Rows are points. A path goes straight from each point to the next, and from the last back to the first. The post is the endless flat space through its rows: a point in 2 columns, a line in 3, a plane in 4, and so on, so that a path can go around it. How many times does the path go around the post? Going back the other way cancels.

Post:
array([[  2,  29, -53],
       [ 41,  16,  24]])
Path:
array([[ 86,  25, -32],
       [ 23,  69, -49],
       [ 12,  34,  -8],
       [-37,  56, -54],
       [ 35,  45,  18],
       [ 44,  35, -16],
       [ 64, -23, -14],
       [ 42, -14,  -6]])
Times around: 0

Post:
array([[ 53,  10,  42, -72,  41,  38,   3, -71],
       [  4, -27, -40,  22,  -1,  25,  13,   3],
       [ 14,  -2, -48, -36,  44,  30, -17, 116],
       [ 23, -26, -61,   9, -83, -40, -14,  10],
       [  5,  16,  86,  47, -20, -24, -54,  44],
       [  3, -43, -24,  20, -80, -27,  61,   3],
       [ 18,   2, -10, -22,  59, -86, -21,  20]])
Path:
array([[  69,  -31,   26,   -3,  -28,   -7,  -24,   32],
       [  73,   -2,   97,   14,   13,  -26,   67,   24],
       [  40,   24,  -45,  -20,  -28,   14,  -16,   11],
       [ -20,   26,    0,  -21,   -1, -117,   25,   33],
       [  -1,   -4,  -23,  -28,   24,  -27,  -42,    2],
       [   9,  -38,  -23,  -51,  -53,  -24,  -70,   17],
       [  43,  -61,   44,    7,    2,  -16,   -9,    5],
       [  82,  -26,   -7,  -54,   34,  -33,    9,   14],
       [  42,  -37,  -80,   66,  -10,  -31,  -58,    1],
       [  32,  -41,   -5,    4,   -4,  -23,  -32,  -45],
       [  -4,  -48,   15,   36,   18,   -4,    2,   16]])
Times around: 1

Post:
array([[-20,  22, -59, -62,  36,  37, -60,   1,  48,  26,  75, -46],
       [-49, -11,  41,  13, -90, -10,  -1, -50, -12, -19,  15, -17],
       [-62,  -1, -84, -14,  22,  67,  -1,  16,   3,  55,  76, -71],
       [-18,  23, -20,   8, -70, -35,  -1, -44,  60,  -4,  12,  68],
       [-12,   3,  54,  26, -34,  58,  23,  25, -15, -18, -41,  55],
       [  8,  -8,  23, -35,  68,  27,  13,  -2, -44,  46, -42,  78],
       [-79, -30, -39, -16, -19,  30, -86,  -1,  56,  62,   5, -24],
       [-27,  26, -64, -18, -32, -98, -38,  21,  51,   7,  14,   1],
       [ 37, -13,  79,   9,  91,  28,  78,  29,   6,  37,  18,  61],
       [  0,   3,  31,  73,  -5,  48,   4, -37, -24, -10, -11,  -3],
       [-37,  32, -35, -36, -60, -45,   1, -41,  87,  -3, -36, -16]])
Path:
array([[ -17,  -48,   -3,  -39,  -30,   -6,   -8,    7,   24,   13,  -33,
          37],
       [ -57,  -25,  -37,  -11,  -20,  -53,  -12,   -2,   42,    4,   -6,
           0],
       [ -20,  -12,    6,   23,   24,    1,  -32,  -46,   29,   17,   70,
          -3],
       [ -74,   30,   23,  -26,   15,   97,    3,  -25,   -1,   16,   32,
           1],
       [ -13,   53,  -15,  -47,   13,   14,  -31,  -50,   28,   55,  -25,
          -2],
       [ -12,  -10,   22,   15,  -26,  -30,   18,   89,   31,   28,   -7,
          27],
       [  24,   -6,   25,    6,  -13,   -4,  -41,  -54,   33,   -7,    9,
          23],
       [ -33,  -14,   -4,  -23,  -29,   18,  -35, -102,   55,  -17,   18,
         -41],
       [  -5,   28,  -30,  -33,   19,   13,   14,   13,   71,  -20,   69,
         -11],
       [ -47,  -43,  -37,  -24,   60,  -31,    6,  -29,  -29,   23,   45,
         -40],
       [ -44,   26,  -49, -101,   93,  -36,   23,  -33,    7,   36,  -31,
          53],
       [ -48,  -25,   68,   46,  -52,   44,   27,  -18,  -12,   26,   -4,
         110],
       [ -12,   36,  -32,   38,  -35,  -40,  -84,   -4,  -13,   35,   -6,
         -13],
       [  26,   -9,   17,  -26,    1,  -55,  -33,   -1,    7,   70,   36,
          36]])
Times around: 2

Post:
array([[ -18,   28,  -40,   48,   29,   40,   27,  -14,  -21,    3,   -7,
          14,  -51,  -19,  -15,   10,   10,   -6],
       [  -4,   18,  -51,  -18,   21,   74,   22,  -23,   28,  -12,   -1,
         -11,   -4,    9,  -10,  -44,   -2,   27],
       [  27,  -48,  -52,  -20,   21,   17,   -6,   19,  -38,  -21,  -14,
          -6,   42,    9,   28,  -13,    3,  -54],
       [   3,  -31,   66,  -10,   26,  -29,   -5,  -24,   35,   75,  -16,
          66,   13,   28,  -22,  -26,   11,  -50],
       [  17,   59,   -7,   12,   29,   15,   51,   -4,  -16,  -25,  -40,
          -5,   17,  -46,    8,  -22,  -24,   28],
       [  57,  -39,  -22,  -44,   50,   26,   11,   37,  -24,   29,   53,
         -62,   26,  -10,  -34,  -17,   13,  -53],
       [ -13,    5,  -15,  -18,  -41,  -33,   22,  -12,   60,  121,  -39,
          27,   22,   -8,    9,  -10,   -5,  -47],
       [  54,  -33,  -53,  -10,  -26,   22,    7,  -10,  -34,  -20,   35,
          -4,   37,  -39,  -47,  -21,   21,  -39],
       [  42,   45,    7,    7,  -21,   66,   29,   16,  -14,  -50,   23,
         -15,  -30,    0,   42,   -3,    1,    5],
       [  11,    7,  -24,   68,    2,   10,   31,   18,    7,  -28,   11,
         -27,   -4,   10,    4,  -40,  -33,   40],
       [ -13,   10,  -15,   26,   26,   40,   51,   58,   30,  -44,    0,
          26,   -2,  -46,   12,  -14,   31,   21],
       [ -34,    6,   28,  -50,  -13, -115,   27,  -18,   56,   57,  -15,
          42,  -17,   32,    0,    7,   10,  -11],
       [  19,    4,  -27,   23,   34,   24,  -24,   -3,   16,  -28,   21,
           2,   -5,  -52,   43,    4,   -9,   45],
       [ -18,   24,  -31,   22,   15,   63,   46,   -2,   -4,  -15,   16,
           3,   44,    5,    2,   45,  -33,   41],
       [   2,    4,  -10,  -14,   -5,   26,   20,   38,  -36,   17,   10,
          49,  -18,   -8,   19,  -28,    0,   59],
       [ -14,   -2,   29,  -13,  -26,  -45,    0,  -22,   20,   83,  -42,
           4,   19,   22,    5,  -13,   81,    4],
       [ -15,    1,   30,  -34,  -12,  -33,  -44,   19,   47,   64,  -58,
          21,    6,   32,  -50,   16,  -15,  -17]])
Path:
array([[-40,  22, -24,  -5, -21,  27,   0, -15, -22, -21, -13, -18,  -8,
         -4, -37, -40,   7,  44],
       [-32,  29, -26,  28,   2,  -8,  44, -50,  24, -11, -26,   8,  43,
        -12,   2,  -9, -11,  16],
       [ 38,   3,  13,  17, -23,   7,  -2,  -2,  -9,  -4,   1,   9,  28,
        -60, -19, -17, -15,  21],
       [ 11, -30,  17,  39,   0,  23,  26, -11,  41, -28, -14, -22,  -3,
         29,  19,  -2,   7,  12],
       [ 53,  -3, -47,  -2,  26,  10,  20, -50, -20, -24, -14,  26,   8,
          4, -13,   3,  12,  -9],
       [  7,  42, -42,   2,  -9,  44,  25, -22,  -6,  42,  -3,  36,   6,
         24,  11, -14,  -8,  23],
       [ 60,  12,  -8, -25,  26, -11,   4,  20,   0, -13, -11,  28,  -4,
        -10,  17, -21,   2,  26],
       [ 45, -11,  27, -23,  55, -10,  19,  37,  20,  19, -13, -28,  -1,
          0,  10, -31,  -7,  18],
       [ -7, -29, -40,  18, -24,  41,  25,  11,  22, -21,  32,  -5, -11,
        -11,  -5,  -3,  -4,  -4]])
Times around: 0

Post:
array([[ -16,   26,   44,   19,  -14,   84,   45,   42,   12,   28,  -12,
         -15,  -25,  -17, -121,  -15,   44,  -44],
       [  49,   67,   -3,  -26,  -45,    8,  -25,   18,   19,   -7,   11,
         -24,   77,  -63,   13,   -4,  -56,  -57],
       [  -6,  -38,  -30,  -30,    5,   36,   -2,   50,   15,  -12,   14,
          -4,    7,   23,    9,   -7,  -25,  -10],
       [  15,   14,    6,    8,  -10,  -14,  -12,   34,   17,   31,  -10,
          -6,  -48,   25,  -27,  -15,   15,  -20],
       [ -54,   17,  -33,   19,   10,  -11,  -76,    3,   -3,    3,  -87,
         -36,    8,  -20,   11,   51,  -42,  -23],
       [ -21,    2,  -22,   34,    1,   15,   14,   35,   40,  -21,   -3,
          36,  -20,   16,  -42,    1,  -19,   27],
       [ -14,   -8,   15,    9,  -38,    6,   -3,  -16,   43,   13,   23,
          -4,   14,   17,  -13,   20,  -21,   21],
       [ -47,   12,   -5,  -44,  -28,   46,  -43,   30,    9,  -66,  -19,
          20,   -7,  -14,  -12,  -36,  -69,    2],
       [ -21,   -3,   26,   28,   29,  -12,   42,   14,   27,   25,   -9,
          27,    9,   37,  -10,   -5,  -33,    4],
       [   3,   18,   23,    5,  -27,   41,   -4,   50,  -10,   14,  -33,
           3,   -4,    4,    1,    6,  -16,   24],
       [ -32,   -6,  -12,    1,  -18,   -8,   21,  -19,   24,  -22,   23,
          19,  -45,   -8,   13,   31,  -11,    7],
       [  -3,  -14,    9,   20,    2,    6,  -17,   26,  -11,   11,   11,
          31,   -4,   24,  -19,   -6,    5,   -1],
       [  18,   26,    8,   13,  -31,   -5,  -21,   17,   22,  -32,    9,
         -34,   31,    4,   41,  -10,   10,   -4],
       [  21,    3,    1,  -13,   -7,   35,   -7,   24,   24,   13,   -4,
          35,  -32,   40,   39,  -14,   35,   -2],
       [ -58,  -10,  -37,  -15,    1,    6,   -1,    1,    3,   17,   10,
          10,  -29,  -23,   41,  -22,   -1,   15],
       [ -14,  -24,  -32,   10,  -32,    2,   27,   21,    5,   15,  -15,
          32,  -17,   20,    9,  -29,   -8,  -17],
       [  21,    6,    6,  -12,   -9,   12,   25,  -27,    9,  -22,  -14,
          13,   29,    1,  -17,  -31,  -38,   51]])
Path:
array([[ -5, -31,  11,   0, -33,  19,   5,   7,  44, -11,   5, -31, -27,
         23, -13,  53,   3,  25],
       [-52,  -2, -16, -14,  31,  -1, -13,  22,  49,  -8, -28,   5,  -4,
         40,  25,   3, -13, -18],
       [-55,  54,  -6, -13, -19,  11,  16,  28,  -3,  -6, -12,  -9, -37,
        -27, -26,   4, -21, -32],
       [-34,  -3,   4, -27,  26,  17,   6,  31, -25,  28,   5,  -5,  -5,
         -3, -29, -31, -46, -43],
       [ 10, -25, -22,   4, -27,  21,   4,  16,  55, -45, -29,  21,   2,
         58,  50,  14, -56, -11],
       [ 18, -26,  12,  10, -16,  75,  30,   1,  39, -38, -31,  -8, -17,
         -4, -19,  25,  14,  -6],
       [ 10,  -7, -16,  16,   7,  -3,   3,  31,  45,  38, -26, -12,  13,
         -5,  12,   1,  56, -21],
       [ 11,   4, -27,  34,  12, -73,  25,  35,  46,  19,  44,   4,  10,
         38, -44,  31, -13,  -4],
       [  7,   0,   7,  -4,   6, -17,  20,  16,  19, -35,  53, -37,  17,
         17, -48,  -4, -54,  21],
       [ 10,  -8, -16,  26,  27,   6,  20,  10, -20, -10, -14, -14, -11,
         12,  32,  18,   5, -15],
       [-12,  20,  -9,  59,  14, -36,  28,  67,  30,  54,  -2,  20, -35,
         -3, -10, -35,  -4, -19],
       [ -8,  -9,  12,   3,  48,   0, -24,  34,   6,   4,   3, -19,   8,
          0,  14,  12,   8,   1],
       [-54, -55,  -3, -46,   9,  38, -14,  23, -15,  15, -31, -11,  17,
         18, -23,  -3, -33,  39],
       [ 30,  54, -48,   4, -10,  25, -40,   6,   9, -44, -17,   3,   3,
         -2,  16,  14,  44,   1],
       [ 34,   1, -59,  -7, -42,  37,  62,  19,  36, -64,  19, -26,   1,
         24,  36, -17, -50,  32],
       [-17,   5,   6,  23, -60,   1,  12,  21,   7,  65,   7,  -6, -52,
         23, -38, -10, -28, -11],
       [  2,  62,  20,  43, -18,  48,  28,  26,   2, -24, -10, -15, -26,
        -10, -74, -21, -17,  60],
       [ 39, -39, -27,  14,  -6,  41,   6,   4, -18,  32, -28,  25,  29,
         13, -20, -38, -43, -21],
       [ -9, -17,  32, -22, -60,  82,  39,  -1, -15, -30, -75,  43, -35,
          3,  -2,   1, -24,  -3],
       [  8,  15,   2,  23,   4,  12, -20,  54,  -3,  -6, -37, -50,  44,
        -16, -37, -39,  23, -25],
       [-28,  19, -18,  19, -35, -12, -20,  21,  11, -74,  -1,  11,   2,
         -3, -36,  12,   2,  -5],
       [  4,  10, -28,  -5,  19,  30,  10,   8,   1, -25, -19, -15,  11,
         -4, -23, -18,   7,   2],
       [ 30,  52,  11,  -7, -56, -10,  16,  -7,  28,  -8,  -7,   8, -70,
         -6,  13,  -4, -37, -27],
       [  9,   8, -49,  -6,  -3,  23, -13,  20,  -3,  -9, -18, -12, -10,
        -56,  -6,   3, -12,  -7]])
Times around: 4
